Rows are points. The points of each table are mixes of a few directions, plus a little noise. Count the directions of each table, and those that both share. Where both have some left over, give the other angles between the two spaces (their principal angles), to ten degrees, smallest first.
In the rows, zero is written as 128.

First (6 x 2):
[[121 106]
 [124 117]
 [136 150]
 [156 209]
 [111  78]
 [121 106]]
Second (6 x 2):
[[135  95]
 [137  79]
 [111 208]
 [128 131]
 [123 153]
 [134  99]]
Directions: first 1, second 1, shared 0; angles 30

First (8 x 6):
[[ 99 130 124  79  58 165]
 [141 146 131 185 232 158]
 [119 137 114 129 149 172]
 [173 107  97 158 167  82]
 [118 128 140 117 106 126]
 [134 107 133 100  62  74]
 [133 128 123 136 143 131]
 [110 135 164 117 106 122]]
Second (8 x 6):
[[ 86 159 116 117 133 176]
 [151 104  89 127 138 197]
 [147 117 169 140 112  15]
 [124 129 110 118 108  85]
 [119 139 132 129 141 166]
 [137 117 118 131 145 195]
 [156 107 151 145 143 133]
 [103 149 141 119 106  55]]
Directions: first 3, second 3, shared 2; angles 60

First (11 x 11):
[[176 127 154 115  65  93  65 146  69  70 100]
 [ 89 114 113 137 185 195 182 137 109  69  83]
 [145 160  84 177 125 112 131 184 137 134  96]
 [ 95  68 138 165 132 117 132 129 154 166  98]
 [185 173 108  86  90 127 141 147 110  91  94]
 [141 183 100 105  83 117 127 115 125 118 200]
 [ 76 113 111 155 153 142 155 114 155 152 162]
 [145 146 122  96 131 124 157 107 176 193 147]
 [ 97  81 181 100 178 161 125  86 118 124 130]
 [126 127 147 147 147 114  85 128 120 138 158]
 [131 116 146 126 124 109 103 117 136 153 146]]
Second (9 x 11):
[[ 72 115 137 143 165 126 117 150 159  90 113]
 [ 64  42 116 181  78 105  97 203  52 116 185]
 [123 119 146 133 128 120 130 147 122 142 127]
 [112 143 161  85 170 120 115 132 132 133 109]
 [178 168  79  89 111 148 129  64 109 132 135]
 [198 160 129  83 114 138 126  83 146 128 137]
 [ 96 133 130 155 151 127 152 142 127 153  96]
 [122 103  97 197  93 134 148 139 137 118 139]
 [186 169 156  84 142 134 137  93 167 140 112]]
Directions: first 6, second 5, shared 1; angles 30, 50, 50, 90

First (9 x 18):
[[156 156 112  77 122 159 170 141  25  80 161  92 135 143 127 143 148 126]
 [106  50 133 147 127 101 140  86 174 150 105 161 119 160 133 161 136 133]
 [139 105 135 114 138 134 157 120  87 124 154 125 118 160 144 158 152 130]
 [104 134 154 193 143  99  64 136 245 191  99 161 118  88 134  89  97 126]
 [111  95 143 160 138 106 111 114 188 163 115 156 119 131 137 130 124 130]
 [107  56  76  86  74 119 171  76 113  70  77 127 154 162  88 168 130 134]
 [157 203 118  96 127 163 131 169  54  94 159  88 137 108 122 105 127 122]
 [134 142 136 132 136 133 123 138 122 133 140 126 123 123 137 121 129 128]
 [139 208 143 147 143 139  84 174 141 146 142 115 127  79 131  77 107 120]]
Second (10 x 18):
[[138 158 152 144 155 133 113 150 128 152 155 127 116 118 148 114 131 125]
 [120 107 111 117 110 124 138 112 128 110 109 128 137 135 113 138 126 131]
 [155 198 186 167 192 140  92 181 129 186 193 127  98 102 177  95 135 121]
 [167 231 212 186 220 146  76 206 128 213 222 126  83  91 199  79 138 119]
 [114  92  98 107  95 122 147 101 128  97  94 129 143 141 103 145 124 131]
 [106  68  79  94  74 117 159  82 128  78  73 129 154 149  87 156 122 134]
 [121 108 111 116 110 125 137 113 128 111 110 128 136 135 114 137 126 130]
 [111  83  92 103  88 120 151  94 128  90  87 129 147 144  97 149 124 132]
 [140 159 154 145 156 133 111 151 128 154 157 127 115 117 149 113 131 126]
 [109  76  86  99  82 119 155  89 128  85  80 129 151 146  92 152 123 133]]
Directions: first 3, second 1, shared 1

First (9 x 32):
[[ 43 166  99 118 206 159 164  91  73 148 106  50 164 120 118  78  79 172
  146 140 148 152 167  64  30 106 121 183 157 136 130 100]
 [176  85 160 112  96  91  84  96 164 103  80 163  94 157 152 156 177 112
  124 126 111 109 136 176 207 124 145  98 138 148 116 143]
 [ 84 119  93 131 169 145 136  81  87 117  75 120  80 104 125 130 120 152
  195 149 140  71 186 157  88  88 126 155 150 163 115  84]
 [123 148 111 125 151 121 128  75  96 135 153 110 137 119 137 110 112 111
  148  96 158 112 144 100 142 150 118 133 136  86 117 171]
 [144 100 128 121  81 151 141 235 217 128 129 124 133 166 110 111 148 165
   66 176  50 193  91 129  83 107 118 133  99 191 126  87]
 [181 138 134 136  93 143  94 193 141 127 199 154 131 139 131 128 138  94
   89 109 116 134  95 129 201 154 131 106 102  86 128 167]
 [118 114 114 130 116 103 165  85 144 130 109 136 118 106 121 143 130 133
  160 125 134 116 130 137  90 134 106 127 124 145 126 125]
 [122 127 195 136 122  92 134 125 119 132  91 148 162 121 127 174 132 119
  109 134 153 152  92 142 133 127 164 108 141 130 172 104]
 [161 153 118 145 114 147 106 171 112 132 213 143 134 124 129 119 117  91
  114  98 138 120 107 118 183 155 123 114 108  72 129 171]]
Second (8 x 32):
[[100 143  79 112 151 142 163  98 135 143 147  75 145 134 125  74 103 154
  137 120 118 149 149  68  61 137  88 160 126 130 102 148]
 [140 145  92  96 142 138 123 102 152 139 170  68 155 173 145  53 119 137
  101  98 105 170 146  49 127 156  94 147 125 103  85 198]
 [136 103 170 145 107  89 126 104 119 115  78 187 104  97 128 199 150 107
  156 134 157  88 116 197 157 121 156  97 136 140 157  99]
 [129 146 152 147 116 136 136 185 120 141 166 140 158 114 112 143 114 114
   99 129 139 151  85 122 127 139 139 119 114 105 160 120]
 [ 99 158 103 119 181 174 108 136  87 132 143  75 139 146 132  76 103 147
  122 132 125 140 161  86 118 113 132 162 145 116 112 129]
 [135 127  72 103 137 176 109 162 160 123 155  82 112 176 133  56 130 160
  107 139  69 149 161  92 117 114 101 158 119 149  77 142]
 [145 107 184 145 110  88 108 107 110 113  81 188 108 105 135 202 153  98
  146 128 161  89 114 197 185 123 168  92 141 127 160 109]
 [138  93 172 156  81  82 151 129 140 119  84 209 102  79 113 221 152 107
  156 144 151  88  92 214 131 121 147  90 119 154 170  80]]
Directions: first 6, second 5, shared 5

First (8 x 32):
[[106 126 167 126 178  99 147 124 145  90 109 119 111 112 141 151 193 152
  139 138 137 123  64 149 107 119 106 117 130 117 130 134]
 [ 96 104 158  49 111 106 109 147 178 139 116 169 157 221 152 128 107  91
  183 118  74  68 134  76 110 210 168 110 105 137 178 119]
 [120 134 141 117 142 110 136 127 146 119 123 129 125 138 137 138 148 133
  134 134 120 122 108 129 120 132 127 123 126 119 136 121]
 [169 101 111 156  65 182 137  89  59 162 125 145 160  79  62  57 112 120
   81 127 163 197 153 109 110 132  54 134 164 150 104 143]
 [126 149  93 189 115 163 117 144  83 153 134  92 127  82  96 103 112 163
  115 132 144 136 171 168 178  67 109 116 155 117 109 131]
 [168 167  91 154 145 117 140 118 144 116 159 109  98 108 149 165 115 126
   86 128 147 163 137 146 133  82 156 163 110 121  96 115]
 [114 134 138 159 206 106 118 160 130  58 145  90  69 103 197 199 133 147
  145 119 161 101  92 179 147  98 183 157  94 138 113 153]
 [125 112 131  74  63 141 123 119 137 182 113 172 182 181  93  77 103 100
  142 129  82 116 164  72 110 186 113 102 141 131 157 112]]
Second (10 x 32):
[[176  94 148 166 123 156 172 205 132 128 115 153 100 107  89 112 207 119
  156  78 147 126  84 138 114 129 129  65  83 120 130 134]
 [ 37 168  93 136 123 165  16  89  99 109 124 184 206 147 125 137 105 105
  157 142 102 107 116 141 171 137 151 205 135 106 144 104]
 [168  74 170 138 134 137 153 184 117 122 104 163  92 104 130 124 197 137
  125  71 156 131  68 130  80 158 122  73  88 154 115 155]
 [151 122 144  97 121  93 166 116 148 175 128 115 112 153 174 125 113 150
   71 156 117 135 185 116 110 136  93  85 139 152 117 140]
 [102 185  77 140 142 122 104  77 125  95 153  62 131 100  98 145  77 134
  144 154 128 146 126 138 169  72 158 206 170  96 123 101]
 [ 88 172 104 122 129 121  80  82 122 143 128 135 157 138 151 139  99 142
   96 159 108 131 151 138 148 110 122 162 151 121 115 110]
 [113 110 142  94 125 116 123 103 128 130 131 129 143 157 154 124  91 115
  129 150 119 113 158 106 122 165 122 140 136 148 142 142]
 [201 102 146 158 113 138 211 205 158 156 125 128  86 118  91 107 195 129
  137  99 140 134 132 131 115 111 115  39  94 117 133 128]
 [ 74 175  90 139 148 129  59  76 101  85 135 108 145  96 119 155  92 139
  135 134 131 141  86 144 152  96 158 218 160 114 108 110]
 [168  76 166  91 117 107 197 143 152 146 135 104 105 156 144 109 109 113
  132 138 131 117 170  94 101 171 111  84 125 156 151 158]]
Directions: first 5, second 5, shared 1; angles 30, 70, 70, 90

First (9 x 32):
[[112 130 119 129 145 157 117 119 127 137 116 143 118 100 135 148  99 125
  126 160 128 131 100 117 123  94 129 132 130 142  98 124]
 [ 77 150 134 129  83 112  85  98 121  81 133 149 170 149 138 145 169 125
  133  82 129 148 127 167 119  34 117 114 157 105 159 130]
 [139 102 122  97 103  93 203 146 152 172 102 116 172 151 103  95 193 134
  129  97 159 106 188 134 121 249 127 107 160 166 161 133]
 [131 136 147 125 160 115  79 127  90 136 175 124 122 154 157 120 135 141
  171 145 131 151  98 155 120 116 117 140 110  81 117 123]
 [108 132 120 127 114 136 130 113 139 117 106 143 139 114 125 140 128 120
  117 122 126 126 126 127 121  93 129 118 145 145 126 127]
 [157 126 133 135 180 151 111 152 108 155 161 114  78 124 138 130  76 142
  142 183 119 133  98 113 141 154 132 153  88 111  94 122]
 [121 126 135 112 126 102 145 108 131 146 112 132 156 127 138 107 176 117
  150 108 140 130 135 142 100 137 121 112 147 131 134 125]
 [ 96 139 115 144 104 161  94 134 129  93 133 143 124 129 118 171  88 140
  101 138 125 130 119 130 156  63 131 136 136 134 127 133]
 [207 113 128 154 136 126 190 159 153 119 114  87  72 110 103  99  85 113
   76 117  97  99 161  67 151 214 149 139  82 135 137 133]]
Second (8 x 32):
[[ 99 136 126 128 111 135  85 148 108 116 168 133 141 169 124 152 120 157
  136 136 144 137 130 159 156 112 122 137 137 116 141 131]
 [ 83 140 124 128 104 141  63 160  99 110 188 139 146 193 120 166 117 173
  141 140 153 141 130 176 170 106 115 141 142 112 148 133]
 [141 124 131 129 136 123 145 119 136 133 113 126 121 110 131 118 129 115
  125 123 122 125 127 116 118 135 130 124 125 133 123 126]
 [141 123 129 126 135 124 150 119 136 133 108 125 122 107 130 116 131 115
  124 124 120 125 127 113 115 137 131 122 125 134 120 128]
 [130 127 128 128 129 127 131 130 130 129 125 128 128 125 129 128 129 126
  130 129 127 127 128 126 126 129 130 127 127 129 127 127]
 [ 80 141 123 126  99 145  58 163  97 107 196 139 147 199 121 169 116 178
  141 143 155 141 129 180 175 101 115 144 142 109 151 134]
 [207 108 136 130 174 100 245  70 178 160  18 112  95  12 140  61 144  45
  104 102  82 104 124  43  54 170 147 101 104 159  95 118]
 [142 126 131 129 136 125 147 117 135 134 110 124 123 109 128 115 131 114
  125 125 121 123 128 114 116 137 130 124 125 133 124 128]]
Directions: first 5, second 1, shared 1

First (10 x 32):
[[127 134 129 118  96 161 141 150 107 107 146 136 112  96 128 158 116 120
  119 128 126 123 150 153 133 128 130 126 133  80 124 102]
 [158  99 116 156 168  79 106  91 176 119  99 107 163 170 149 102 149 144
  154 112 130 142  67  89 112 151 129 121 136 197 124 170]
 [187 151 101  91 142 125 115 110 119 135  98 103 149 206 184 157  80  98
  149 123 141 146 120 104 171 109 115 151 109 178 163 150]
 [ 89 121 129 123 105 137 182 114 135 108 199 168  91 116 124 113 134 189
  140  98 127 135 138 119 121 102 113 137  51  79 127 144]
 [108 187 116  90 140 122 102 139 117 173 118 146 100 175 128 114 100 107
  130 148 146 120 156 124 142  66 124 162  81 142 152 141]
 [170 121 120 157 155  96  58 137 162 114  53  91 163 127 134 132 147  82
  131 149 130 125  77 129 101 169 157 111 219 179 110 128]
 [133 134 156 119 114 172 117 165  73 155 105 103 143  96 101 148 117  75
   94 161 118 121 173 157 158 143 137 109 193 112 133  76]
 [ 97 151 106 125 124 121 133 140 113 156 119 150 124  71 104 170 117 124
  103 145 138  63 169 189 108 141 125 139 139 102 100  89]
 [128  26 172 200 144 117 170  92 150 109 148  98 179  92  98  76 204 182
  127  98  95 158  82  94 114 207 128  67 179 152 103 137]
 [ 86 158 130 103  93 150 154 142 131 104 194 178  60 130 126 112 120 161
  139 113 134 143 149 120 121  65 123 150  42  62 140 143]]
Second (9 x 32):
[[189 160 182 106 179 123 100 158 103 195 153 126 142 148 174 128 141  76
  145 178 183 148 154 135 128 122 162 157 157 194 159 109]
 [122 107 152 105 151 141 139 132 135 108 125 147 124 122 131 118 128 145
  123 129 122 134 120 133 127 129 128 123 121 122 117 125]
 [ 48  87  65 182 113 135 156  94 161  64  73 182  82 118 122 163 119 159
  132  75 105  88 131 112 118 160  83 102 114  77 134 105]
 [168 174 130 128  89 114 128 117 102 135 142  97 149 158 131 102 128 133
  122 128 154 160 151 131 142 147 118 141 107 113 147 119]
 [ 60  80  77 139 106 131 151 124 168  82 102 140 115  85  81 146 113 164
  116  92  60  88  89 127 116 112 116  97 118  83  74 157]
 [196 142 205 109 145 156  62 107  52 173 177  71 130 151 157 102 131  89
  127 149 166 195 137 112 158 113 149 157 175 195 173 144]
 [ 45 115  23 164  83 116 155 126 170 119  54 153 115  79  94 188  96 138
  135  85  73  85 119 146 119 128 122  76 113  52  66 135]
 [171 146 151 132 139 100 116 154 130 149 194  97 152 156 120  99 162 110
  128 168 150 101 118 112 111 108 138 174 139 193 164 137]
 [153 139 164  88 144 132 143 143 126 126 130 139 143 135 141 105 129 140
  121 142 138 153 134 145 132 135 134 128 106 118 116 116]]
Directions: first 6, second 6, shared 0; angles 40, 40, 60, 70, 80, 90
